Every row gives one point. Each copy is the shape, with its points in the same order, turned, moved and blurred by noise. Some copies are also mirrored. Which?

Shape (7 x 2):
[0.0 -6.4]
[-0.3 1.8]
[-0.1 0.9]
[2.2 2.0]
[1.1 4.1]
[1.1 -3.6]
[1.5 -1.3]
Copy 1, 7 rows:
[-6.1 -0.7]
[1.6 1.8]
[0.4 0.9]
[1.2 3.9]
[3.5 3.1]
[-4.1 0.7]
[-2.3 2.1]
Copy 1 is: mirrored
Copy 2:
[-5.6 -2.4]
[2.2 -0.1]
[1.3 -0.2]
[1.7 2.4]
[4.0 2.0]
[-3.4 -0.6]
[-1.2 0.8]
Copy 2 is: mirrored

Shape, 5 rows:
[-3.6 -3.4]
[-0.1 -0.7]
[1.5 4.8]
[1.2 -2.2]
[1.3 2.2]
Copy 1, 5 rows:
[3.2 2.8]
[1.0 -1.1]
[-4.4 -3.2]
[2.6 -2.1]
[-1.7 -2.8]
Copy 1 is: mirrored
Copy 2:
[0.9 -5.7]
[0.3 -1.2]
[-3.3 3.1]
[2.4 -1.0]
[-1.2 1.5]
Copy 2 is: only turned
Copy 3, 5 rows:
[-0.8 -5.1]
[-1.4 -0.6]
[1.4 4.4]
[-3.3 -0.9]
[-0.2 2.3]
Copy 3 is: mirrored
Copy 4 (5 x 2):
[-3.1 -3.9]
[-0.4 0.1]
[-0.9 5.7]
[1.0 -1.5]
[-0.3 3.2]
Copy 4 is: only turned

Shape (9 x 3):
[3.6 0.2 2.5]
[-3.4 1.3 4.1]
[1.7 5.7 -1.7]
[-2.9 -3.7 3.3]
[-0.6 -1.8 1.7]
[4.1 0.0 -0.6]
[-0.9 0.2 3.4]
[0.3 -0.3 1.1]
[-1.2 -2.8 2.0]
Copy 1, 9 rows:
[1.5 -1.5 3.5]
[-0.8 5.1 1.5]
[-5.4 -2.6 4.0]
[3.2 3.2 -2.3]
[1.4 0.7 -0.2]
[0.4 -4.0 2.0]
[0.5 2.3 1.7]
[0.0 0.0 0.8]
[2.2 1.5 -1.2]
Copy 1 is: mirrored
Copy 2:
[3.8 -2.9 3.3]
[-3.2 0.1 3.2]
[4.9 4.1 1.9]
[-3.1 -4.2 0.3]
[-0.1 -2.8 0.5]
[5.6 -2.0 1.3]
[-0.7 -1.6 2.8]
[1.0 -1.5 0.9]
[-0.8 -3.7 0.2]
Copy 2 is: only turned
Copy 3 (9 x 3):
[0.2 1.6 5.0]
[5.2 0.7 -0.4]
[-3.0 4.7 -0.6]
[4.6 -3.8 1.8]
[1.8 -1.9 2.1]
[-2.6 0.8 4.2]
[3.4 0.4 1.9]
[0.7 -0.3 2.0]
[2.4 -2.9 2.3]
Copy 3 is: mirrored

Shape:
[-1.5 0.6 -1.1]
[0.2 1.7 -1.2]
[-3.3 2.7 -1.3]
[6.4 2.0 2.6]
[-2.3 2.5 0.5]
[2.1 1.6 -0.6]
[-3.4 -4.8 0.8]
Copy 1 (7 x 3):
[-1.7 -1.3 -0.1]
[-1.5 -1.2 2.1]
[-4.4 -1.6 1.4]
[5.0 1.9 4.0]
[-3.0 0.6 0.9]
[1.3 -0.7 2.2]
[-1.0 0.2 -6.3]
Copy 1 is: mirrored
Copy 2:
[-1.9 2.7 0.1]
[-0.6 2.7 -1.4]
[-1.8 5.0 0.8]
[5.6 -1.5 -2.8]
[-0.1 4.1 1.0]
[1.3 1.3 -1.7]
[-4.4 -1.5 4.6]
Copy 2 is: only turned
Copy 3 (7 x 3):
[-1.5 0.7 -0.7]
[0.0 1.1 -0.5]
[-2.9 3.5 0.0]
[5.6 -2.7 3.0]
[-2.3 2.2 1.5]
[2.2 -0.1 0.2]
[-5.2 -3.7 -2.0]
Copy 3 is: only turned
Copy 4 (7 x 3):
[0.2 2.1 -0.8]
[1.6 2.1 0.3]
[-0.7 4.8 -0.7]
[2.8 -0.9 7.1]
[-1.4 4.0 0.4]
[2.0 1.1 1.7]
[-3.9 -1.6 -3.0]
Copy 4 is: only turned
